Every row gives one point. The points of each table are mixes of a few directions, plus a little noise. How many directions does each table use, and how many do they share? Where both have some left over, give the other angles between the two spaces (their principal angles), to ten degrees, smallest first.

First (6 x 2):
[[-54  13]
 [ 17  -4]
 [-48  12]
 [ 19  -5]
 [ 25  -6]
 [ 42 -10]]
Second (5 x 2):
[[ 28  14]
 [-39 -19]
 [ 24  12]
 [ 31  15]
 [-44 -22]]
Directions: first 1, second 1, shared 0; angles 40

First (8 x 6):
[[ -7  -6  -9  42  10  44]
 [-46  47   4 -22  12 -47]
 [ 16  -7  -7  17  -4  24]
 [ -4 -19  -8  50  12  56]
 [-15 -24  20 -27   8 -26]
 [-21 -26  17 -10  14 -10]
 [ 45 -23   0 -15 -20   1]
 [ 34  57 -17 -36 -31 -42]]
Second (6 x 6):
[[  5 -28  -4  28  -2  31]
 [ 55   0   3 -49 -27 -32]
 [-40  18  -3 -12  -9 -48]
 [-24  12   3  22  27  26]
 [-13  52 -24  32  -1  15]
 [ 17 -53  26 -21  12   7]]
Directions: first 3, second 4, shared 3

First (8 x 12):
[[-16   0 -10 -11   7 -22   4 -28   1   2 -15   3]
 [ 26   4   3  26  -7  33 -14  36  -7 -10   9   1]
 [ -5  -6  18 -16  -4  -3  13   5   9  13  20  -9]
 [ 24  13 -29  43   3  26 -31  13 -19 -28 -30  16]
 [-17   5 -26  -1  11 -24  -5 -38  -5  -8 -34  11]
 [ -9  -4   8 -14   0 -10   9  -7   6   8   7  -4]
 [-19 -14  36 -43  -6 -20  32  -3  21  30  38 -19]
 [ 16   3   0  16  -4  20  -9  21  -5  -7   4   1]]
Second (10 x 12):
[[-23 -13   3  12   6  10 -31  -6 -18  12   8   1]
 [ -6  -2  16  10   0  -2  -6  -1  -1   4   0   2]
 [ 18 -36  41  15  -4 -14  40   0  -2  20 -33  38]
 [ 14   1 -29 -10  14  10  13 -18   3 -31  11 -60]
 [  4  34 -23 -15  -2   1  -6   4  14 -21  15 -27]
 [ 11  26 -40 -38 -17  -3  -6  22  18   1   4  33]
 [  1 -10  34  10 -16  -8 -11   4   6  21  -9  32]
 [ -4  13   2  -6 -14  -4 -21  11   8  12   3  25]
 [ -6   1   2  15  27   1  42  -6 -18 -16  -8 -28]
 [ -9 -14  -6   6   8   9 -14 -11 -10  -1   7 -18]]
Directions: first 2, second 5, shared 0; angles 70, 80

First (9 x 20):
[[-17  46 -16  47 -20 -15  -8 -13  13   1  38   6 -52 -18  34   1   1   7
    5 -28]
 [  9 -29  10 -33  13  10   8   9  -5  -1 -27  -3  35  13 -26   0   0  -3
   -6  19]
 [  7   3   8  29  -1  -5 -25  -1 -34  -1  33 -10 -21 -19  45  -7  -9 -17
   22 -10]
 [ 20 -31  20  -5  14   7 -20   8 -45  -2   5 -14  18  -6  21  -8 -11 -23
   19  12]
 [  5 -15   5 -17   6   5   5   5  -1   0 -15  -1  18   7 -15   1   0  -1
   -4  10]
 [ -2  -1  -3 -10   1   1   9   1  12   0 -12   3   7   7 -16   2   3   6
   -8   3]
 [ 14 -27  15 -13  12   7  -9   8 -29  -1  -5  -9  22   0   4  -4  -6 -15
    9  13]
 [-12  19 -13   1  -8  -4  14  -5  29   1  -5   9 -10   5 -15   5   7  15
  -12  -7]
 [-25  36 -26   1 -16  -7  28 -10  60   2 -12  19 -18  11 -33  10  14  30
  -26 -12]]
Second (8 x 20):
[[-29  11  10   2 -10 -19 -31 -10  20   7  10  13  18  16   9 -15 -32   6
    4 -19]
 [ 24 -20  -1 -12  32  36  20   5 -20  -3 -16  -7   1  -4 -25  -1  12 -12
    5   5]
 [-39 -14  -2  10 -19 -36   6  -1  -1  32  -4  11 -44  12  24 -11   1  17
  -17  35]
 [ 18  19  -8   7  13  26   6  -6   7 -12   6  -5 -10  -2 -16   9   7 -10
   10 -22]
 [  3  -8  -6  -7  11   9   5  12 -12 -12  -6   1  32 -36  -8 -10   4   7
   -5  -9]
 [  2  11  -8   1   5   1 -10   4   9 -19   7  -1  12 -19 -13   1   0  -8
   10  -3]
 [-10   2   4 -10   2 -16 -37   6  14 -22   9   2  35  -9 -15  -6 -20 -16
   19   8]
 [ 30   0  10   8 -34   0  41  -9 -17  28  -6 -14 -43  42  43  33  29  15
  -26   7]]
Directions: first 2, second 6, shared 1; angles 80

First (9 x 32):
[[ -7   2  12  10   3  -4  11  -3   1   7  15   2 -12  -3  19   4 -27  -6
    4 -10   3   0   5   5   9  -4  -5  18   1   8   2   1]
 [ -4  -2   4  -6  -1  -2   8   1   5   1   3   3  -2  -6   1  -3   0   4
    4  -6   1   2  -2  -2  -2  -4  -7  -7   2   0   2   6]
 [ 39   6 -26 -20 -10   0 -31   6   7 -25 -40  -4  15  18 -58  -7  60   1
  -17  25  -7 -18  -4  -8 -32  16  28 -13   1 -22   3 -20]
 [ 11   6 -26  37  12  18 -46  -5 -42   4 -14 -22  22  33   6  15   1 -18
  -22  36  -9   0   7  13  23  23  30  25 -18   3 -19 -28]
 [ -2   6  13  12   2  -8  10  -4   3   5  15   2 -18   0  17   5 -31 -11
    3 -11   4  -5   7   6   7  -2   0  29   2   8   5  -5]
 [ -9  -9   5 -23  -6  -2  18   5  15  -2   0   9   2 -18  -7 -10  15  17
   10 -12   2   7  -8 -10 -11 -12 -18 -32   6  -5   4  19]
 [-14  -7  14 -18  -4  -6  26   2  18   2  11  11  -8 -20   4  -8  -3  13
   14 -20   4   6  -5  -7  -6 -15 -21 -20   8   0   7  20]
 [-39 -14   4  14  11  16  10  -2 -23  23  20  -4  13 -12  43   5 -25  10
   10  -4   0  27  -4   4  33  -9 -25 -19  -9  14 -16  22]
 [ 26  11  -1  -6  -7 -12  -6   1  15 -14 -11   3 -12   9 -25  -2  10  -9
   -7   1   1 -19   4  -1 -20   6  17  19   6  -8  11 -16]]
Second (10 x 32):
[[-17  -2  20  -3  -2 -12  28  -2  11   4  17   6 -13 -22  25  -2 -13   4
   18 -24  11  13  -6  -7   0 -13 -24  -2   2   4  -1  18]
 [ -7   2  16  11  -2 -16  15  -1  -9   4   8   9  -8 -14  24  17 -30 -14
   12  -7   9  -3   1  -5  14 -11  -9  35  -8   6  -6  -4]
 [  0  -6 -24  -2   7  25 -23  -1  -7   0 -11 -16  20  17 -16 -14  33  15
  -14  18 -12  13  -3   7  -1  14  10 -39   0  -3  -3   5]
 [ -6   1  24  -9  -7 -20  29   0  16   0  12  16 -19 -21  10   4 -22  -5
   15 -22  11  -7  -1  -7  -4 -16 -15  18   5   2   7   5]
 [ 22   8   5 -17  -8 -13   3   2  25  -9  -3  11 -17   4 -30  -5   0  -3
   -5  -5  -2 -24   8   1 -22   0  13  13  14  -6  21  -9]
 [ -1   3 -25  31  14  22 -34  -9 -26  -1  -9 -34  18  26  14  -5  26   0
  -18  21  -2  23  -3  10   8  25  15  -9 -13   3 -18  -8]
 [  1   0  19  -9  -8 -18  20   5   5   3   6  24 -12 -16   1  14 -30 -10
   11 -10   5 -18   4  -7   4 -17  -9  28   1   1   7  -5]
 [ 14 -10   6 -32 -13 -10   5  16   1   8  -9  46   6 -10 -42  25 -32  -9
    1  12 -13 -46  16  -5   9 -23   4  20   4  -5  17 -13]
 [-10  -2 -17  10  10  22 -14  -6  -4   0  -2 -27  12  11   9 -21  35  17
   -8   4  -2  29  -9   6  -4  15   0 -41  -1   0 -10  13]
 [  2   4 -23  20  11  21 -28  -7 -10  -4  -8 -33  12  24   5 -16  34   7
  -17  14  -4  22  -5   9  -4  23  14 -23  -5  -1 -11  -1]]
Directions: first 3, second 4, shared 2; angles 30

First (9 x 32):
[[  3  18   9  -2 -10  18  37  11   6 -17   0   4   7 -19  37 -13   6   0
    5  -9 -18  -5  -6  26  -3  13   9  -9   7  -8  20 -10]
 [  2 -14  -4   7 -20   5 -11  -9   4  -6  17  -8 -20  18 -15  11   7   0
   -8   7  25  -2  12  -8   8 -17 -23 -10 -49  15   3  32]
 [-35  37  -2  21 -25  35  32  15  26 -37  23  29  -6 -27  28 -33 -10  10
   22 -14   6  -9   2  19  32  15  29  -9 -19 -19 -24 -15]
 [ 22 -53 -22  -6  -2 -51 -24  -5 -22  29  -7 -36  39  15 -47  20  14  10
   -4  34  -9 -10  -8 -34 -15   4 -52   9  19  20   7  16]
 [-20   2  -6   9  20  -6 -34  -6   1  12   1  13 -10   9 -28  -1 -17   2
    3  -2  21   9   6 -24  12  -6  17  12   2  -7 -39 -10]
 [ -6 -10 -23 -11  11 -15   2  -2  -7  23  -4  16  34 -17 -10 -10  -9  22
   35  16  -7  -7  -7 -30 -21  33   7 -10  43 -20 -56 -46]
 [-13  13  20  24  15 -21 -23  18   0 -13 -19 -24   7   1 -14  -4  -5 -21
  -31 -16 -19   6 -11  24  37 -24   7  57  28  11  51  21]
 [ 12  26  16 -29  17  42  25 -11   2   3  -7  33 -29  -8  49   0  -7  -6
   10 -20   2  13   9  16 -34  10  40 -34   1 -20 -16 -31]
 [ 38 -23  14 -14  -6  -2  -5 -12 -12   5  -5 -29 -21  28   0  31  20 -17
  -32   4   2   6   7  11 -17 -26 -33  -7 -31  27  57  43]]
Second (8 x 32):
[[ 44 -21  19 -32  21 -40   1  17 -40 -31 -53  22 -19  -1  -7   6 -31 -17
  -36  27  20  18 -19  11  17 -11 -10  14 -11  44  21  18]
 [  6  14  23  -4  13 -19   6  28 -16 -52 -37  31 -24 -13   3 -16 -37 -17
  -30   5  20  16 -16  28  51 -14  17  27 -16  29  15  14]
 [ 32 -29  -3 -24   8 -19  -3  -8 -21  17 -14  -7   4  10  -8  18   4   0
   -6  18   0   2  -3 -13 -27   1 -23 -12   4  14   5   4]
 [-60  52   4  45 -15  36   7  14  40 -29  28  11  -7 -19  15 -34  -6   1
   12 -35  -2  -4   5  23  49  -1  42  21  -6 -26 -11  -8]
 [ -1  -9 -12   0  -6   8  -3 -15   6  28  18 -17  12   8  -2  10  19   9
   14  -1 -10  -8   8 -15 -28   7 -11 -15   8 -13  -7  -7]
 [-16   0 -16  11 -12  21  -3 -18  19  33  33 -21  17   7   1   6  26  13
   24 -11 -15 -13  13 -16 -29  10  -5 -17  10 -26 -13 -12]
 [ 42 -42 -11 -31   7 -20  -7 -20 -24  39  -8 -18  13  17 -12  31  16   5
    0  25  -5  -2   1 -26 -52   6 -36 -24  10  11   3   1]
 [-47  35  -5  35 -16  33   3   1  35  -3  34  -3   3  -9  10 -20   8   7
   20 -28  -9  -9  10   7  19   3  25   6   1 -31 -13 -11]]
Directions: first 5, second 2, shared 1; angles 60
